Each row is a point. To make a cloud, some directions were put in groups of two or more. Within a group, all points are equally far from the middle, so they leave a hole (a ring in 2 directions, a hollow ball in 3). The other directions are filled evenly. Then the cloud was stretched, turned, moved and blurred a little. How many holes are there, and how many directions does each take, smallest first?

Cloud:
[[-21  60   0]
 [-17 -52  62]
 [  4  54 -57]
 [ 14 -38  54]
 [ 45 -29  -8]
 [ 26 -27  41]
 [-42  35 -16]
 [-40  35 -27]
 [ 34 -61  -4]
 [-18  50  27]
 [  3  19  52]
 [-18  34  45]
 [-51  -9  36]
 [-37  42 -27]
 [  9  58   6]
 [ 16  60 -17]
 [-11  36  44]
 [-22  22  54]
 [-15  49  29]]
Holes: 1 (3)

Cloud (30 x 4):
[[ 31  33  20  49]
 [  7 -57 -36  26]
 [ -6 -74 -11  -3]
 [  8  46  41  10]
 [ 43  13 -33 -42]
 [-32  19  50  -7]
 [ 34  28  17  53]
 [ -6  -2 -43  49]
 [ 33  -1 -38  53]
 [ 48  34  22 -38]
 [ 29  61   6   0]
 [ 59 -34  40   7]
 [-38  -7  35 -40]
 [ 63 -17  36 -22]
 [-46 -33   6  45]
 [-17 -72  -2  28]
 [ 77 -11   8 -16]
 [ 13  40 -36  35]
 [-23 -64  18  39]
 [ -2 -57  44  38]
 [ 59  25  -3 -39]
 [ 49   7  38 -40]
 [ 20  54  27  10]
 [  2 -56 -25 -29]
 [ 28 -29  53 -35]
 [ 41   4 -36 -42]
 [-59  -6   8  23]
 [-11 -78  15  10]
 [-31 -55  13  45]
 [ 20 -57  50 -14]]
Holes: 2 (2, 2)

Cloud (28 x 4):
[[ 30 -34  73  11]
 [ 12   6  47  40]
 [-38  64   0   3]
 [-21 -69  32 -14]
 [-65   2  -9  15]
 [ 15 -43  49  39]
 [ 16 -26 -42 -26]
 [  6  18 -31  27]
 [-39  63  -2   6]
 [ 20  57  40  -8]
 [ 63  17   8 -42]
 [-44 -34 -15 -19]
 [ 34 -52   4 -37]
 [ 43  39  35 -35]
 [ 25  57  -4 -52]
 [  2 -77  54  10]
 [  5  26 -49   9]
 [-40 -12 -45  -2]
 [-13 -77  28 -11]
 [-24 -16  64  35]
 [-47 -26  52  15]
 [-12 -62 -18  -1]
 [ -2  72 -35 -37]
 [ 37 -20   5  26]
 [-45  12 -29 -30]
 [ 39  21  52  15]
 [ 11 -56  46  37]
 [  9  61 -39   5]]
Holes: 1 (4)

Cloud, 53 rows:
[[-71 -50 -13  10  -2  32]
 [-17 -33  25   5   2 -29]
 [ 89  44   3  12   5 -38]
 [-35  15 -58 -32 -17  33]
 [ 52  55  12 -81  10 -29]
 [ 53  -8 -50   0 -28  20]
 [-80  21 -15  20  14  41]
 [ 59  29  31  14  31 -48]
 [ 62  25 -15   9  14  40]
 [  5  54 -55  -4  42 -36]
 [ 20  64 -53 -29  -5   5]
 [ 81  50  14   9  14 -41]
 [-68 -26   4   2  -6 -10]
 [-55  -3 -23  25 -53  27]
 [-12  56 -46 -36  31 -51]
 [-76 -33 -11  18 -10  12]
 [-29  35 -28  22   4  62]
 [-46 -24 -20  84  14  24]
 [ 45 -29  13  21  -1  60]
 [-53  55 -18  42   0  -4]
 [  0 -24 -10  -5 -49  65]
 [ 69  -3  11 -19   2 -54]
 [-45  11 -25  -8 -38  62]
 [ 25 -45  36  16  10  55]
 [  3  32 -20 -40  62 -18]
 [ -6  -4 -46  58  16  54]
 [-14  31 -34 -67  20 -55]
 [-26  30 -48   8  33  33]
 [ 14  70 -40  47   5 -43]
 [ 39 -42  25   5  19  50]
 [-48   9  50 -29   9   2]
 [ 43   4 -72  22  -8  -4]
 [ 42  54  19 -71 -11 -48]
 [ 41 -32  -5  -7 -25  55]
 [-66  -3 -17   7 -20 -26]
 [-18 -27 -57   8 -31  46]
 [ 32  -9  23  36 -37   1]
 [  7  34  32  41  -1  52]
 [-44 -55  -9  45  25  35]
 [-11  33  54 -17 -12  27]
 [-48 -60 -10   6  13  36]
 [ 59 -11   0 -70  -3 -31]
 [ 29  50  24 -15  49 -58]
 [ 48  41  10 -51  53 -25]
 [ 43  69   3  42 -10 -24]
 [-11  21  42 -47  -6 -36]
 [ 22   9 -68  29  -3 -55]
 [  0 -61  29  -2  16  46]
 [-73 -25  23 -23   4  22]
 [ -6  48 -52 -10   6  32]
 [ 12 -18 -76  10  -7   2]
 [  7 -10 -22  12  16 -67]
 [-46  53 -10   4  21 -47]]
Holes: 3 (2, 2, 2)

Cloud (46 x 6):
[[  3 -33  18   7  35  42]
 [-54 -31  21  19  70  34]
 [-50  44 -20  -8   4 -49]
 [ 29 -56 -56  -9   7 -30]
 [-26  63  45  29 -21 -20]
 [-78  55  -6  -5 -39 -28]
 [-43  58 -33 -32 -28 -25]
 [-25  41 -31 -12 -27 -60]
 [ -2 -41  67  34   4 -45]
 [-14  11 -46 -42  12  89]
 [-23 -13  36 -38 -70   0]
 [-26 -20  50  19 -52 -10]
 [-12 -16  49 -16  -1 -10]
 [-44 -42 -18  43  46 -23]
 [-52   1  -5 -53  34  78]
 [-69 -24  -9  -8 -42 -27]
 [  1 -20  50  24 -27   6]
 [  2  37 -42  47   3  30]
 [-21 -18 -13 -36  34  -9]
 [ 21   0 -71 -36  30  67]
 [-71 -25 -41 -18 -19   0]
 [ 21  80 -34 -15  27  30]
 [-37 -21 -16 -10  54 -15]
 [ 11 -50  10   6 -10   1]
 [-10  74  -3   6  40  46]
 [-12  -1  41  50  17 -49]
 [ 18 -56 -10  -6  44  10]
 [-66  45  29  -5  27   8]
 [ 36   9 -10  29  30  20]
 [-12  74 -27  -2  29  -5]
 [ 26  21  -1  37 105  34]
 [  0  19 -14 -59   7   6]
 [ 14  60   8  22  51 -25]
 [-92  18 -46   4 -19  29]
 [ -7  52 -61 -32  -3 -26]
 [-50 -46   3  13  59  16]
 [-22   3 -68  -4  17 -23]
 [-65 -38 -10  87  72  11]
 [ 38 -28 -13   4  30  16]
 [ -9 -27  37 -42 -37  44]
 [-62 -66  -4   6  10  -5]
 [ 69  33   4 -65 -13 -22]
 [ 16  22 -25 -56   3  -4]
 [ 44  54  15  22   7  -7]
 [ 24  18 -70   3 -23   7]
 [-10 -72  49 -26  22  20]]
Holes: 0

Cloud:
[[ -55  -37   -6   20   11   22  -59  -47]
 [ -15   59   15  -33   43   20  -27  -33]
 [  36  -17   26  -33   68   51   12  -26]
 [ -53   12   14   -7   29   -4  -18  -43]
 [   1    6  -39   47  -44  -27  -32   47]
 [ -12  -14  -20   98  -56  -42    9   -2]
 [ -44   11   44   72   33   34   -4   32]
 [   2  -68    0   63   13    2  -53    4]
 [   8  -29  -58   72  -33  -43   22   28]
 [ -25  -21  -11   74   -9  -70  -50  -18]
 [  59   -5   64   17   47    8  -25   18]
 [ -10    5  -64   70  -24    2    7   29]
 [ -51  -35   19   19   34   13 -105   23]
 [  25  -46    1  -25   -3   19   -4   46]
 [  25  -56  -23   35   34   34    1   30]
 [  60  -32   49   -5   54   -4  -11  -25]
 [   0  -12  -31    6   67   41  -63   33]
 [  66   -5    1    8   37   65  -48   30]
 [  18  -16   53   26   15    3  -13   65]
 [ -81  -48  -13   31   22  -34  -15  -17]
 [ -23   27  -50  -18  -37   14   -6  -41]
 [  -6   30  -23   49  -14  -46  -27   11]
 [ -18   38  -32   71    2   -5  -21  -17]
 [ -16   47  -38    2   -7   17  -16  -77]
 [  18  -60   58   36   33   -9  -66   27]
 [ -30    7   74    9   17   42   -8  -28]
 [ -32  -30   30   32  -10   54   22   52]
 [  54   12   15   55  -13   36    1   36]
 [  41  -14  -29   49  -11  -31   42   78]
 [  42  -52  -37   25  -11  -19    1   46]
 [  22  -47  -33  -11  -10   13    4   37]
 [ -36  -60  -35   45   -4    8  -23  -26]
 [ -71  -35  -11   21   37   16  -66   13]
 [   6   -1   62   44   17    0   52  -46]
 [  -5  -12  -19   69  -52  -29   40  -11]
 [ -23  -33   46    0   28    7  -56  -72]
 [ -51  -14   52    7   31   -9    0  -17]
 [  22  -19  -36  -27  -43  -16  -25   43]
 [ -40   12  -33   -2  -25    6  -33  -71]
 [   3   -6   27   66   55   51   32   75]
 [   3   19   28   -1  -42  -21   15  -25]
 [  18  -37   41  -46  -17   41  -21  -13]
 [  17   24   25   44   66    0   50  -14]
 [ -21   10  -23   35  -67   26  -41  -47]
 [ -42  -13  -10   76  -17  -69    7   -8]
 [  24  -19   10    1   65   10  -84   37]
 [ -13   31  -18   39   11  -42  -19    7]
 [ -16    9   57   21  -22  -43   14  -65]
 [  -9  -82    5   72   51   -5  -23   44]
 [ -29   -8   22   51   40   -9  -34  -47]
 [ -14  -38  -37   17  -39   24  -30    3]
 [ -16  -37  -42   52  -30   32   16   57]
 [  10  -45  -38   61   56   23  -37   49]
 [  -1    2  -77    4  -13  -32   15   20]
 [ -12   26   48   47   12   14  -23   42]
 [ -10  -15   -1   41   85   20  -23   19]
 [  -7  -29   21   33   86   11  -26   68]
 [ -26  -23  -49   15   32   12  -82   52]
 [  10  -18  -68   34  -20   -1   47   33]
 [ -75  -19   56   22   31   23  -36   48]
 [ -15  -84   45   15   33  -12  -27   63]
 [   6  -50   -9   42   31    9  -71   28]
 [  48   -9  -13   26    6   50   18   47]
 [   9   -5  -64   44  -18   -5  -45   40]
 [ -26  -19  -19   13   25  -10  -46  -38]
 [  16   29  -15   -2   40  -20  -52  -49]
 [   2   13   18   14  -41  -61   29  -57]
 [  41  -28   52  -10   -5   49  -27  -28]
 [  76  -40   -9   -5   31    2   -7  -12]
 [  11   10  -47   27  -17   34   18   65]
 [   7    4    9   95  -40  -32    5   33]
 [  14   38   -7   14  -21  -39  -10   26]
 [ -38    6   40   24   22   16   -4   57]
 [  14   32  -23   65   19  -58    8   17]
 [  44  -46    2  -60  -11    3   -3   -3]
 [  58  -27    4  -28   46   17  -60   30]
 [ -48    2   -3   71  -35  -38    3   -9]
 [ -47  -35   23   89   47  -50   -4   23]
 [ -17   22   30   35    7  -41  -43  -36]
 [  -6  -37   18  -47   13   41  -74  -42]
 [   1  -32    1   -5   -1  -47  -86  -44]
 [  67   15   17   34    4   55    2   24]
 [  -8  -58  -15   65  -55  -21   30   23]
 [  23   -6  -42  -44  -18  -25  -43  -58]
 [   8   -5   -3  -17   14   56  -76  -65]
 [  20  -24   -1   -8  -18   26    4   53]]
Holes: 1 (3)

Cloud, 81 rows:
[[  68   34  -43   27    6  -55    7  -41]
 [  -8   33   26  -14  -70   16  -15  -47]
 [  48  -23  -10   10  -14  -14   54   -7]
 [ -56  -36  -57   20   33  -69   13  -25]
 [  45   33   -4  -27  -29   40   10    8]
 [  82   22  -29   -6  -41   29    3    0]
 [ -16   33   -1   23   -2   44  -36  -58]
 [ -31   42   19   74   14  -10  -41   27]
 [ -50   25   50  -30  -25  -45   17    9]
 [ -21   45   49   46  -61  -39  -35  -51]
 [  37   73   18  -22   41   48  -64  -31]
 [   4   -2    0  -32  -76  -24   -8  -12]
 [ -32  -13   52   23  -38  -52   13  -43]
 [  86   19   41  -62   19   52   56   19]
 [  39   49  -42   60  -24   17    4  -16]
 [ -14  -70   36  -33   -7    1   54    1]
 [ -25  -33    4    8  -20  -28   36   18]
 [  33   22   41    3    1   41  -33  -56]
 [  -2  -17   90  -56   39   22   42    9]
 [   0   -3  -82   33  -17  -39   62  -71]
 [  43   20    5  -91   35  -15   17   17]
 [ -41   29    2   52  -28   15   -8  -36]
 [  47    1  -94   22  -30   49   -5  -31]
 [  -1   71   -3   16  -43  -11  -15  -59]
 [  -5  -13   28  -65  -20  -75   29  -21]
 [  14   20  -11   36   61    6    4   48]
 [  42   71   -6  -88   27   51   -9   33]
 [  13  -19  -72  -62   46  -20   43   -3]
 [  53    2   -5   18  -10  -19   54  -61]
 [  43   11  -14   -7  -38  -18  -25   -7]
 [  20  -16   -1  -40   47  -27   54   21]
 [  22   36   30  -62  -46   -4  -23   -2]
 [ -10  -22   60  -18  -17   -4  -14   26]
 [  -9   42   23   74  -55  -13  -15  -42]
 [   1    6   34    2  -59  -47  -59   20]
 [ -19   11   19   25   -3   -9 -109    1]
 [   5   39  -51  -24  -13   -4    6    2]
 [ -43   24    2   -2   17  -20  -64  -33]
 [  18   -2   67   -5  -34  -32   87  -11]
 [  23   16  -19  -44  -15   25   55  -60]
 [  57   33  -34  -12   10   35   58  -19]
 [  10  -31  -67  -52   16  -11   68   -4]
 [ -32   34   10  -68  -24    2   17  -14]
 [ -15   62  -59  -10    1  -72  -12  -23]
 [  12    7  -54   62   32  -36   -2    0]
 [ -38   37   60  -39   14  -10  -75   -8]
 [  23   27  -77  -17  -56   82  -44  -11]
 [ -20   22    4  -92  -23   36   -6  -29]
 [  38   13  -38  -50   39   27  -14  -16]
 [ -16   28  -51  -39   32   13  -21  -33]
 [ -36   36   89    1  -14  -20  -11  -41]
 [ -56   67   64  -25   33   38  -64  -34]
 [  10    8  -42  -17  -52   17  -43   20]
 [  40    9    8   -5  -25   51   47   -4]
 [ -35   28  -21   -8    2  -38   -2  -34]
 [  79   11    5  -46   19   39   90   14]
 [  44  -13   -5  -77   15  -12   15   32]
 [ -27  -12   28    2    0  -16   66   47]
 [ -13  -59    7   27  -10   22   14   48]
 [  51    1  -50  -34  -25   19   16   -6]
 [  34   66  -39  -13  -33   38  -29  -12]
 [ -12  -50  -21   29   29  -10    8  -31]
 [  64   26  -39   23   70  -40   49   -6]
 [  27   20  -31  -10  -26   13  -29   38]
 [  -4   -2   55  -19   15   16  -43   27]
 [   9   13  -46    4   47   43  -40   22]
 [  39   23  -18  -49  -13    5    1    8]
 [ -43  -27  -20  -16  -53  -20   20  -25]
 [ -30   83   11  -13  -23  -34  -19  -31]
 [  11  -38  -35   -4  -17   52   43  -63]
 [  30   79   -2   14    8   14  -61  -20]
 [  39   -6   28  -15  -25  -12   -3   35]
 [ -57  -12   75   29  -32  -54   53   33]
 [ -34   28  -19   24    8  -19   46  -10]
 [  75   42   21  -15   26   63   -5   -5]
 [ -21  -28  -15   -3  -52   13   20  -56]
 [  -1   22   -5   69  -41   42  -73    9]
 [  -4  -30    8    2    4  -41  -18   71]
 [  -1   16  -20   30   21   15  -42   18]
 [ -48   48   14  -33  -26   19  -37   -6]
 [ -12   23   28   19   15  -64   -4   43]]
Holes: 0

Cloud:
[[ -16  -34  -45   22  -32   11  -12  -46   10]
 [   8  -33  -60  -14   32   22   10   13  -55]
 [  49  -14  -25   -9    3  -16   53   24  -38]
 [  22  -30   28   25    6  -41   29  -17  -37]
 [  26  -17   15   -4   -3  -60   25  -44  -62]
 [ -35   -3  -16   15   15   56   -1  -19   12]
 [  44   30   11   40  -25   -2   15   26  -33]
 [  -1   49   -6  -37  -59   -1   65   21    4]
 [  28  -45   -6    3   48  -14  -42  -38  -17]
 [  47  -20   43    3   -5   30   37  -41  -46]
 [   5  -18   -9  -78   56    8   51  -35  -54]
 [  40  -27   40  -16    7   33   56  -48  -71]
 [ -14   22  -81  -14   33   44   60    8   26]
 [ -19   53   10   -9  -20   -4   78   33   44]
 [   7  -35   30   28 -107  -23   -7   24  -42]
 [ -35   -5  -39   30   -9  -34   21   48   38]
 [  15   46  -27  -38   25  -35   31  -45   12]
 [ -67  -35  -20    7   57    1    0   11   90]
 [ -29   -5  -78  -48   43   54   52  -38    4]
 [  34   21   52  -14  -10  -39   63  -57    1]
 [   3  -16  -59  -35   -4   60   61  -12    6]
 [  30  -22   -9   13  -13    3  -38  -75  -19]
 [  -7   55   28   10   14  -20   -9   28   -5]
 [  20   39   15  -15   24  -47   48  -36    4]
 [  28   22    0   25    4  -40   29  -18   18]
 [  45    6  -11   24   11  -24    5   16  -36]
 [  23   -7  -71  -11  -60  -13   20   14  -26]
 [  -5   14   66    3   32  -34   42  -23  -29]
 [ -24   15   35    2   -8  -10   58  -20   56]
 [ -48   -5   11   14   51  -13    5  -36   67]
 [  18   36  -21    9  -12   49   26   42   24]
 [ -53  -12   60   23  -54    6   14   57   13]
 [ -42   14  -10    2    4  -25   70    2   53]
 [  48  -33    1  -36    9  -31  -46  -55  -49]
 [ -14   11    6   19   52   -1   48    6  -75]
 [  10  -12   85  -30   38    1   65  -28  -22]
 [ -72  -46   -2   44    3  -28  -38   25   17]
 [ -30  -44  -21  -16   -4  -17   25  -41   17]
 [ -11  -43  -25   22  -62    1   -2  -19  -10]
 [ -35   16    1  -14  -12   30   -8   50   44]
 [ -26  -18  -12  -40   17   32   18   21  -39]
 [  -4    9   40    2   32  -51   15  -44  -41]
 [ -17   15  -68   31  -27   33  -10   57    9]
 [ -18    8   -8    0   36    6  -14   43  -81]
 [   3  -57   21   15  -73  -10  -38   15  -29]
 [ -40    2  -27  -17   35  -31   28   32  -23]
 [  -3   29  -36   35   29    6   34  -25  -16]
 [  -1   -2  -98    6   22   13  -28  -16   32]
 [   4   33   53  -15  -31   32   88  -42   -8]
 [  -5   35  -40   46    5    5  -21   -4  -38]
 [ -69   -5   20   19  -16    6   33   31  -26]
 [ -60   -1  -53    6   15   17   63  -14  -47]
 [  -3  -14   11   38  -21  -61  -44   34  -59]
 [   1  -29   36   40   43   21   16  -13  -37]
 [ -33  -61  -28   40  -30   -2  -43    3  -14]
 [  -4    1   58   -2   10  -26  -18  -59  -34]
 [   2   29  -53   -8   61  -41   38  -33   57]
 [ -24    6    7   -7   21  -21   15  -38 -121]
 [  56  -12  -23  -31   35   -9    4  -62   19]
 [ -20   28   -5   36   38   -1  -47   31  -81]
 [   1   23   12  -27   51    6   34   15   91]
 [  47  -16   56    2    2   -5   16  -14   45]
 [   5   15   35  -50  -37   37   64  -35   23]
 [ -38   22   -1   25  -57   23   37   70  -46]
 [ -12   10  -38   24   39   46  -32   13   19]
 [ -42  -38  -34   60  -30   28  -56   13   17]
 [  24  -42    7   15   -6  -35   10  -51  -71]
 [ -42   -9  -83   46   -6   -4    8    0   -5]
 [  11  -36  -75   -1   38  -17  -24    4  -51]
 [ -31  -66  -37   21   34   22   29   -6   -5]
 [  47   -2  -46  -24   61  -11   17  -45   34]
 [  10   -4   10   60    9  -14    4   49  -53]
 [ -20  -11   42   -3  -52    1   46   13   50]
 [ -29    8   63   35   38   24    7   -7  -21]
 [  27  -39   29   18  -15  -30   45  -11  -42]
 [   4  -40   43   33   50   31   28   14  -20]
 [   5   20  -39   29   -4    7   64  -26   16]
 [  23  -43   16  -21 -101   -4  -10   -7  -21]
 [ -12  -14  -20   28   39   45    0  -20   35]
 [ -36    0   53   -3  -44   29   41   29   38]
 [  16   17   38   34   -7   18   46  -21  -44]
 [  -1   14   11  -52   32   28   48  -71   16]
 [ -26   36  -75   -9   24   33   54    2    5]
 [  27    3   19  -69   12   15   64    8  -59]
 [  16  -61   -6  -20   69  -22    9  -37   -3]
 [ -10   -1  -29   31  -66  -29  -12   68    6]
 [  12    8  -20    6 -101  -31   13   32  -12]
 [  21  -18   22    9   32   38  -12   -4  -43]
 [ -22    1  -37   35  -31  -30   -3  -22   24]
 [  31  -13  -24  -49   29  -41   40   -3  -23]
 [   6   35  -48    3   59   18   18  -17  -25]
 [ -29   24  -53   21   29   20   65  -42   -3]
 [ -36    5  -64   65  -35   -1  -22   36    2]
 [  16  -34  -75  -28  -25   -5  -11   -4   -9]
 [ -26   -2  -42   27   -6   18   15   69  -54]
 [ -38   24   20   28   54  -40    5  -24   24]
 [ -39    3  -63  -11   10   38   12   41  -27]
 [  35   -3   45   -3    0   36   57  -53  -43]
 [ -43   -6   32   11  -73  -19   -5   20  -51]]
Holes: 3 (2, 2, 2)

Cloud (91 x 9):
[[ -38  -29   78  -52   38   23    2   41   -9]
 [  39   18    1   52   11  -32    9  -41  -27]
 [ -57   42    4  -11   37   -5   54  -13   34]
 [ -65  -26    5  -30   38  -29   28   -1   16]
 [  12   60   87  -33   20  -19   14   17  -35]
 [  26   19  -10   42  -45  -33  -22   83   40]
 [  31  -11   -6  -19   -6   14   63   33   11]
 [  29   54   15   11  -26   16   35   -8  -26]
 [ -48   28   49  -17  -41  -42   29   20   14]
 [  41   65   -6   -5   -4  -43   54   20   34]
 [   3   18  -12   -6  -32  -30   -3   32   24]
 [ -25   51   -1  -35  -47   43  -14  -19  -22]
 [ -32   31  -22    9   31   14   12   -1   22]
 [ -24   57  -38   48  -25   61  -12  -51  -30]
 [ -37  -19  -12   -3  -58   13   43  -63   56]
 [   9  -19   -8   38   51    4   33   24   15]
 [  -3   -1   37  -23  -56   11   45  -38  -25]
 [ -82   54  -10   18  -14  -10   37  -24   10]
 [ -26   -1   40  -40   37    0   -2   60    2]
 [ -23   58   12   36   38   18   -1  -20   -5]
 [ -24   -8   24   44   15  -36   39  -48   -5]
 [ -16   52  -85   42  -14   -5   -8   13   11]
 [   5  -69   -5   58  -13  -58   14   27   22]
 [ -25  -17   62   -9  -51   35   55   92   33]
 [ -28   -2    9   16   16   50   40   23   24]
 [   1   25   30   19  -58   54   51  -24   29]
 [ -37  -54   48   -1   27   45   30    0  -14]
 [  -9   -5    4  -17  -32   48   31  -11   26]
 [  33  -27   25    6  -45    9   57   17   15]
 [ -72  -70   14   -4   19   21   -5  -12   26]
 [ -72   28  -41   41   18   32   22   -2  -15]
 [ -51   -7  -66   88   -1    8  -19  -87    9]
 [ -40   35  -67   40  -43   24  -13    9    8]
 [ -92  -43   30  -34   35   27   13   14   44]
 [  -7   22   -6   -3  -41   -6   64  -26  -40]
 [ -28   31  -13  -22  -15   17   13   12   23]
 [  32   47    0    2    1  -43   20   62  -45]
 [ -79   25  -41   19   52   -2  -10   -8   21]
 [ -51  -54   23   23   11   -7   30   -6  -42]
 [ -94   21   14   52   -1    2  -11  -38  -33]
 [   1  -50  -12    4  -53  -30   13   -8  -11]
 [ -84  -19   48  -79   48   36    3   27  -11]
 [  47   20   -6   60   18  -25    0  -24  -50]
 [   3   20   21   11   23   22   -5   19   -3]
 [ -48    2   34  -35  -42   44   29   58   52]
 [ -36  -15   37   24  -41  -31   25   11    8]
 [ -45   -8  -41   -7   20  -27   10   27    8]
 [ -46   13   30  -52  -40    0   56   72   31]
 [ -23   19    8    3   -8  -45   30   83   -1]
 [ -78   60   22   35  -26  -30   -9  -55  -32]
 [ -44  -49  -17   16  -42   23   30  -59    9]
 [ -34    0   27   -1  -43  -26   58   73  -19]
 [-110  -25   47   14   -7  -11   41  -28  -18]
 [  22  -25   27   32  -27    1   19  -52   -2]
 [ -18   24  -16   69  -41  -54   56  -44   38]
 [  19   68   31   31  -66  -53   47  -16   32]
 [ -99   -2   28   20    1    8   63 -121   29]
 [   9    6   32   57   30  -46   16  -56  -32]
 [ -17   12   10  -73   -7   -8   63    2   31]
 [  15  -77   42    4    2  -45   10   60   -8]
 [ -23   18   -6  -26  -32   10   12  -36   47]
 [ -67   48   37  -45    9    5   51    3   -4]
 [   4   30  104  -57   35  -48   -4   49   15]
 [   0  -17  -31   59  -42   -9   23  -41  -18]
 [ -25   60  -45   -9  -29   21   84   22   53]
 [ -49   15  -20  -11   38   -8  -42    7  -10]
 [ -70    7   27  -34  -43   11   23   -7   10]
 [  -5   19   34   57  -35   18   55  -13    2]
 [ -30   85  -16   28   -7  -14   22  -70   -3]
 [ -80    7   30  -67  -22   -6   54  -12  -14]
 [ -50  -43   11  -22   48   12   48  -35    2]
 [   0  106    6    3  -43   15   44  -12   -5]
 [  45   14   21    4  -40   -7  -20   23  -33]
 [ -36  -21   32   56   27  -41   37   40   -4]
 [ -29  -59    5   20   -2   15    6  -48   23]
 [ -41   26  -17   20  -54  -34   -4   15   12]
 [ -51    4   18    1  -38   15  -16 -105   29]
 [ -52   22   66   25  -14    2   86  -29    4]
 [  15   14   62   -1  -13  -74   25   34    9]
 [ -44  -18   15   47    6  -69    1   40    2]
 [ -10  -54   28   37  -36  -22   62   18   64]
 [ -20   30   42   -6    5    4   51    4    1]
 [ -32  -33  -25   -6   68   -5  -22   51   10]
 [  -3  -23   27   19  -12   10   26   39  -25]
 [ -21  -18  -37   38   19   25  -25  -70  -30]
 [ -59   17   30    9    5    1   44  -83   55]
 [ -54   14   46  -22  -15   13   35  -83    1]
 [ -66   30  -41   22   14    1  -32  -30   30]
 [  55   -4  -35   72    5  -77   16  -32   -8]
 [ -30  -45  -31  -16  -13   29  -17  -16  -35]
 [  11   41   -2   22   46  -12  -11   67  -39]]
Holes: 0
